Each row is a point. To make a cloud, some directions were put in groups of two or more. Within a group, all points are equally far from the middle, so they leave a hole (a ring in 2 directions, a hollow ball in 3). The other directions are filled evenly. Then the cloud was stretched, turned, moved and blurred a little. How many holes are there, and how many directions does each take, smallest first?

Cloud (14 x 2)
[[-14  37]
 [-35 -30]
 [  6 -35]
 [-40 -19]
 [ -3 -41]
 [-28  30]
 [-20  35]
 [ 20  14]
 [-33 -32]
 [ -2 -40]
 [  6 -35]
 [ 18  18]
 [ -5  38]
 [ 20  10]]
Holes: 1 (2)

Cloud (14 x 2)
[[ 25 -10]
 [ 27 -46]
 [ 22 -34]
 [ 26  12]
 [-28  -4]
 [-38  27]
 [ -5 -32]
 [ 46 -35]
 [-41  12]
 [ 21  12]
 [ 23  31]
 [ 30  -2]
 [-20 -34]
 [-10  14]]
Holes: 0

Cloud (22 x 3)
[[ 13  -2 -16]
 [ -9  24 -40]
 [  5  -3  19]
 [ 20 -35  13]
 [-55  49 -27]
 [ 13  -3 -29]
 [-13  18  18]
 [-32 -18 -46]
 [-53   3 -31]
 [-10 -34 -45]
 [-23  29  22]
 [  2  46 -16]
 [-35  -5 -19]
 [-38 -31 -10]
 [ 22 -30   2]
 [ 13  -8 -37]
 [-44   6   8]
 [-16  -4 -17]
 [  0 -33 -33]
 [-34  22 -27]
 [-26  42 -15]
 [ -2 -49 -24]]
Holes: 0

Cloud (20 x 3)
[[-27  19 -34]
 [ -5  40 -25]
 [ -6  38 -29]
 [ 16  48 -18]
 [ 29   9  20]
 [-27  20 -33]
 [-37  15  36]
 [  3  19  25]
 [-23  25 -32]
 [ 41 -25 -38]
 [ 16  -6 -50]
 [ 29 -30 -27]
 [ -4  42 -20]
 [  3 -19  24]
 [-17 -39  13]
 [ 11  44   1]
 [ 20  26  18]
 [ -6  15 -44]
 [ -9  -2 -44]
 [ -7  43 -11]]
Holes: 1 (2)

Cloud (32 x 4)
[[  5  15 -26  44]
 [ 20   3 -12   6]
 [-21   7  25   9]
 [ 13  28 -40  -5]
 [ -1 -14  12 -11]
 [ 14   2  29 -11]
 [ 31   4  17  -5]
 [ 40 -19 -19 -17]
 [-24  25 -35  11]
 [ 27  -8   8 -30]
 [ -9 -21 -18 -29]
 [ 42  12  24  16]
 [ 13 -10  19 -26]
 [ 56  30   2  -3]
 [-17   4  13 -16]
 [-26  48   9  20]
 [ 14  25  10  -7]
 [  1  -9   7 -32]
 [ -5  -5 -20   3]
 [  1 -38  -5   9]
 [-10  12  27  -9]
 [-35 -20   4   5]
 [ 60  26  11  -9]
 [-19   6 -31   3]
 [ 38   9   6 -13]
 [ 25 -21  -5 -17]
 [-14  27  -7   5]
 [ 30  11  13  32]
 [ 10   8 -28  23]
 [-11  31 -29  -8]
 [ 13   4 -24  -8]
 [ 18  16 -32 -13]]
Holes: 0

Cloud (55 x 6)
[[  4 -10  37 -19   0  12]
 [-23 -35  19  34  -2  -1]
 [ 21 -26  -8 -12  -8  13]
 [-48   9  26  -9   6  -8]
 [-36 -15  20   2  14   5]
 [-20   4  31 -19  11  -2]
 [ 50 -14  31   3  13  -2]
 [-39 -45  17   0  10   2]
 [-18  -9   3  17 -19 -28]
 [-27  28  -3 -26   2  -2]
 [  5   1  -3 -23 -30  27]
 [-14 -14 -16 -60 -20   3]
 [ 17 -21  17   5  31  -8]
 [ 37 -13   8  11  13  24]
 [ 21 -35  37   5   0  -7]
 [ -3 -37  27  39   1  16]
 [ 43 -26  23   3   5   8]
 [  4 -32  -2  10  -7  10]
 [-47 -24  14  -2  -3 -11]
 [-28 -22  -1  -6  17  -7]
 [-28 -19  24 -25 -21  18]
 [  4  -9  22   6  11  17]
 [-20 -31  29  10  22 -29]
 [-16 -14  17 -48 -31  11]
 [  4  19  10  -4 -30  22]
 [ -9  -2  43  13  13 -18]
 [-38 -12   4   5  16 -19]
 [ 41   3  30  -7   4  -3]
 [ 13 -15  16  -1  29  32]
 [ 45  11   1   6  -5 -16]
 [  0 -56  -9 -10  14 -18]
 [ 33 -43  -7  -4  -8 -10]
 [-28  -8  20  -7  14  22]
 [-11 -23  31 -38 -27  23]
 [ -3 -22  12   3   8  16]
 [ 22 -26 -14 -35 -20 -17]
 [-37 -26   1  29  11  10]
 [  0   1  31  31  22 -19]
 [ -6 -16  44 -28 -30  15]
 [-11 -44  35  18  32  -8]
 [ -2 -17  37   2   0  46]
 [  8 -14  10  -5  26  22]
 [ -2  17   5  12  25 -18]
 [ -9  -7  21 -22  36   3]
 [ 22 -13  13 -26  23 -22]
 [  3   9  47  -9  12 -27]
 [  2 -13  48  -5  10   0]
 [-10  20 -11 -22   3  -5]
 [ 26  -4  44   5  11   5]
 [-16 -27 -10  -3  -7  -2]
 [  5  23   4 -14   6  -4]
 [ 19 -25 -12 -16   2  37]
 [  8  15 -15  30   7  43]
 [ 29 -20  27  21  13  -4]
 [ 14   6  14   8  24 -14]]
Holes: 0

Cloud (48 x 6)
[[ 34   0   7  35   9  -5]
 [-25  12 -37  -5  -7   6]
 [ 39 -11  25 -10  14  26]
 [-23 -16  25  18  -1   7]
 [-25  -2  27   7 -27  -8]
 [ 27   2  19 -20  20  26]
 [ 10  11 -41  -1   6  18]
 [ 23 -20 -18   6 -20  21]
 [-37  24 -22   4 -11 -15]
 [ 11  23  -7  -2  15 -36]
 [  6  60 -13  28   0  -7]
 [ 12  -5  17 -25  13 -13]
 [ 20  17 -21  -1 -33 -15]
 [ 31  41 -22   5  -4   2]
 [ 26 -44   2  11 -10 -10]
 [ 42  19 -24 -13  -1 -15]
 [-24  20 -29  16 -20 -20]
 [ 37   2 -17  -9 -29 -12]
 [-26  31 -16   5  12  25]
 [ -5 -33  27   2  -8 -11]
 [ 44 -29   3   2   0  25]
 [  6 -20  21  33  -5   3]
 [  9  29   1  -2  22 -29]
 [ 23  37 -15   7 -25 -12]
 [ -4 -26 -16 -26  16   5]
 [ -1  37  20   8  28 -13]
 [ 38  12 -25 -15   1 -22]
 [ 14  52  -2  37   2 -21]
 [ 51   2  10  25  11  -6]
 [ 22 -44  -1 -15 -28  11]
 [ -4   5  40  12 -17 -18]
 [ 40 -39  -7   7  -1   9]
 [ 19  -7 -38 -20 -11 -16]
 [ 34 -23  17 -23 -21   1]
 [-35  -7  13   0 -22  11]
 [ 30 -46   4  -6  -6  24]
 [-22  10  32   5 -15 -15]
 [ 14  -8  15  -7  35  20]
 [  6  59  -6  30   1 -24]
 [-26 -10  13  -6 -29  11]
 [ 11  18 -33 -22 -10 -13]
 [  0 -40   3 -27   6   9]
 [ 11  20  34  37  -5   8]
 [ 48   9 -12  -2   2 -28]
 [ 42  -5 -17  16  19  -1]
 [-25 -14  20  14 -28   4]
 [  1  25 -13  26  29  -8]
 [-23 -18  26  15 -20  -4]]
Holes: 3 (2, 2, 2)

Cloud (71 x 8)
[[-15  16  11  12 -24 -30 -19  -5]
 [ 26  -9  12 -28  10  -9   5 -39]
 [ 15 -16  26  -4  -9   0  -1  30]
 [ 13   8 -56  -3 -15  -8  -4 -23]
 [-21 -21  27  15 -12  -8  -2 -19]
 [  5   2   9  29   3 -34 -17  28]
 [ 43   8   3  -9 -21  -9 -10   9]
 [ 27  16 -29   7   7  -9 -22 -37]
 [-20 -21  -7  -7 -12 -36 -19 -10]
 [ 12  23 -38  -6 -23  -2  10 -23]
 [  4 -10  15  18  20  32  11   0]
 [ 12 -24   1  25  28 -27   3  17]
 [-11  -7  -7  13  42 -16 -13  31]
 [ 39 -33  13   3   5  12 -11   5]
 [-32   3 -22   1 -21   0  -9  10]
 [-24 -20 -21  15  14  10 -16   2]
 [-46   5 -13  -9   9 -30  10  11]
 [ 30   6  46 -12  33 -11 -10  11]
 [ -2 -16  29 -24  25   9   2   7]
 [ 32   2  -1 -12   1   1  11  27]
 [ -5 -12 -28  12  -9 -27  35 -18]
 [ 24 -33   3 -27   5   7 -18 -34]
 [ 11  14 -27 -15 -21 -35  -8  -3]
 [ 30  -1  27  -6 -20   7  25   3]
 [ -8  18 -30  22  -4 -31 -11  -9]
 [-41  19 -24  -3   4  -6   0  12]
 [ -7 -20  29   7  35 -10   3 -16]
 [ 32 -13 -39 -20   5 -38   1 -19]
 [-10 -20  39  -4  18 -35 -32   4]
 [ 10   2  29  46   5  10  -9  -1]
 [ 19  35  40   6 -12   3 -15 -25]
 [ -1  19  16  19   6 -43 -30  -3]
 [ -3  37  22  -5 -23  -9  12  15]
 [-10 -24  -7 -21 -15   8   7  11]
 [ 22  -6  60  19   2   4  -6   9]
 [ 21 -21 -36   8  -1 -40  -9   4]
 [  1  15  41   4 -26  24  -2  -2]
 [-41  -3   5  15  17  -6  -9  34]
 [ 11  -8  18 -13 -17   6 -29  15]
 [  5  39  34   4  10 -14  -1  35]
 [ 23 -26  33  10  11 -30 -23 -21]
 [ 50  14  -3 -13   2 -22  -4   4]
 [ 29 -20 -24 -11 -14  29   8 -28]
 [ -4 -25  42   9   6   2   5  22]
 [ -2  10  -4 -18  34 -18 -43  -1]
 [ 35  23 -10 -23   0  -5   6 -31]
 [ 14  13   8  11  -8 -34 -42 -10]
 [ 13 -10 -42  30   3 -16  13 -20]
 [ -6 -11  44  -5 -15  -7 -13 -18]
 [ 27 -18  -8  19  27   5   9 -27]
 [ 31  18  31 -16  31  -3  -3  12]
 [ 27 -15  -9 -23  32  10   5  -3]
 [ -8  -4 -36   0 -19 -36  23   2]
 [  1  -2  13  18  13 -24 -43  27]
 [ 18  30 -26  20 -17 -13  15 -12]
 [ 15 -36  22   7  28   0 -30   4]
 [-11  -2 -28 -25 -14 -13 -14 -27]
 [  9  37  34  25   6  -9   1 -16]
 [ 39 -13  16  -4 -24   2   4 -41]
 [ 10  -7 -40 -16  30  -3  -4 -25]
 [ 22  16  53   3  28   3   4  12]
 [ -1  21 -15 -10  -3 -38  17  23]
 [ 27  15  27 -19  26   0  12   9]
 [ 20   0 -34  -3  -3  26  17 -29]
 [ 22  -6   2  12   2 -43  19 -14]
 [ 47 -22  21  21  10 -16 -19 -17]
 [  4   8 -19  -4  27 -12 -14  35]
 [ 53  12  -5  -7  11  18  -9 -17]
 [-10  -7  12  12 -37  -4  20 -11]
 [ 22  -1  -1  22 -26  32  -3 -24]
 [ -2 -15 -40 -12  14   4  32  -5]]
Holes: 1 (8)
